Each point is reached from the start by the listed moves, each made once or not at all, plus a little noise. Say if it took an odd or an even number of moves. Then give how often each move was made.

Moves:
(1): [3.1 0.5 0.0]
(2): [-0.5  4.7 -0.8]
(3): [0.1 0.3 3.8]
Start: [-0.4  1.5  0.9]
Points:
[2.0 6.8 0.2] -> even (1, 1, 0)
[2.6 2.3 4.8] -> even (1, 0, 1)
[2.4 7.0 4.0] -> odd (1, 1, 1)

Moves:
(1): [ 5.9 -1.9  0.1  0.5 -0.1 -0.6 -0.5  1.2  1.2]
(2): [ 0.2  6.5  0.1  2.0 -1.0 -1.5 -0.4  0.2  1.8]
(3): [-1.4 -0.8  6.5  1.3  1.9  0.1 -1.7 -0.2  2.2]
(4): [-0.3 -1.2 -1.0  5.7 -0.7 -1.6  0.0 -1.2  0.1]
(5): [ 0.1  0.6  0.0  0.5  4.6  0.4 -0.8 -1.9 -0.3]
(6): [ 1.1  0.7  0.2  0.7 -1.0  5.2 -0.3 -0.2  1.3]
(7): [-1.1  0.4  0.6  0.4  0.5  0.2  4.4  1.0 -0.5]
(8): [-0.8 -0.7 -0.9  2.5  2.7 -0.6 -1.8  6.4 -0.2]
Start: [ 1.6 -0.1  1.6 -1.4  0.3 -2.1 -1.4 -1.8 -1.0]
Points:
[-0.8  0.2  8.1  3.8  8.9  3.0 -1.5  3.1  1.3] -> odd (0, 0, 1, 0, 1, 1, 1, 1)
[ 2.1  7.1  1.1  4.4  5.7  1.2 -4.5  2.7  1.6] -> even (0, 1, 0, 0, 1, 1, 0, 1)
[ 0.1  0.2  9.1  0.9  1.7  3.3  1.1 -1.2  2.0] -> odd (0, 0, 1, 0, 0, 1, 1, 0)
[ 1.6  5.3  0.0  9.3  0.3 -0.8 -3.8  3.3  2.1] -> even (0, 1, 0, 1, 0, 1, 0, 1)
[ 0.1  5.1  7.3  8.0  5.1 -4.9 -4.3 -4.8  2.7] -> even (0, 1, 1, 1, 1, 0, 0, 0)
[ 1.3  6.3  8.4  2.4  0.1  1.6 -3.7 -2.0  4.3] -> odd (0, 1, 1, 0, 0, 1, 0, 0)

Moves:
(1): [ 0.8 -0.9  0.2 -0.4  2.2  3.6  1.1  2.2 -4.0 -0.1 -1.0 -0.1 -0.9 -0.8]
(2): [-2.4  1.3  0.5 -1.3  0.1  0.1 -0.4 -3.6  0.1 -3.3 -0.2  1.0  2.7  0.8]
(3): [ 2.1  0.8  3.2 -1.3 -0.4 -1.0  1.4  0.9  0.6 -1.2 -0.7 -1.1 -2.9  1.8]
(4): [ 0.9 -1.7  1.2  2.1 -2.9  2.5 -3.4 -0.3  1.8 -1.1  0.0 -1.6  2.1  1.5]
(5): [-1.3  1.1  1.2  0.2  2.3  0.4  0.9  1.3  0.9 -0.1 -0.6 -1.5  2.1 -0.7]
(6): [-1.3 -0.1  0.2 -1.4 -1.0  0.9 -0.7  0.8  1.7  1.7 -2.9  0.9 -2.0 -0.4]
(7): [-0.2  2.3 -1.4  1.8 -2.0 -0.7  1.8  1.0 -0.5 -2.1 -0.9 -1.6 -0.4 -0.7]
(8): [-0.5  0.7 -0.5 -1.1 -0.5  1.4  0.0  3.0  1.3 -1.3  1.6  1.2 -0.4 -0.6]
(9): [ 0.4 -0.3 -0.6 -0.3  0.2 -0.5  0.6 -0.2  2.5 -1.1 -0.8 -1.3 -1.3 -3.4]
(10): [ 4.7  3.9 -0.4  0.6  0.8 -0.5 -1.6  2.1 -0.6  0.6 -2.5  2.0  1.2  0.0]
(11): [-0.4  2.3  0.8  1.4  1.9  2.6  1.2  0.1  2.1  0.4  1.8 -1.8  0.4  0.3]
(12): [ 0.8 -0.9  1.2  0.4  0.3  0.2  0.2  0.6  1.2 -0.3 -0.4  3.9 -0.9  1.6]
(13): [ 1.0  0.2  2.5 -0.3 -3.0  1.7  1.5  0.1  0.3 -1.0  0.1  0.6  1.7 -1.8]
(14): [ 1.2 -1.3 -0.4 -1.3 -0.7  0.1  2.2  0.8  1.9 -0.1  0.9 -1.1  1.2  1.0]
Start: [ 0.5  0.3  1.2 -1.3  2.6  2.0 -0.1  0.2  0.0 -1.6 -2.2 -0.6  0.2 -1.1]
Points:
[ 7.1  7.7  5.0 -1.5  4.7  6.2  5.7  4.0  0.9 -7.7 -5.2  0.9  0.7  2.7] -> even (1, 1, 1, 0, 0, 0, 1, 0, 0, 1, 1, 1, 0, 1)
[ 7.4  4.9  5.6 -3.1  7.4  5.4  2.8 10.1  1.8 -5.1 -6.2  2.7 -3.0 -3.4] -> odd (1, 0, 1, 0, 1, 0, 0, 1, 1, 1, 0, 1, 0, 0)
[ 2.9  4.3  3.3 -0.2  3.2  3.7 -4.0 -0.4  4.9 -6.8 -6.1 -2.0  6.8 -3.3] -> odd (0, 1, 0, 1, 1, 0, 0, 0, 1, 1, 0, 0, 0, 0)
[ 4.7  7.6  9.2 -3.6 -0.8 10.0  1.1  5.3 10.1 -6.6 -4.7 -2.0  6.0  0.5] -> even (0, 1, 1, 1, 1, 1, 0, 1, 0, 1, 1, 0, 1, 1)
[ 4.7 10.2  8.5 -3.0  0.9  5.6  6.4  4.2  7.5 -6.7 -7.3  1.1  3.2  0.8] -> even (0, 1, 1, 0, 1, 1, 1, 0, 0, 1, 1, 1, 1, 1)
[ 2.9  2.0  3.8  2.7 -0.9 10.9  2.8  2.9  2.2 -6.5 -2.6 -6.0  2.0 -6.3] -> even (1, 0, 0, 1, 0, 0, 1, 0, 1, 0, 1, 0, 1, 0)
[ 0.7 -1.3  4.1 -2.0  2.6 11.6  0.6  0.6  7.1 -5.2 -4.9 -0.5  1.6 -0.8] -> even (1, 1, 0, 1, 0, 1, 0, 0, 1, 0, 1, 1, 0, 1)
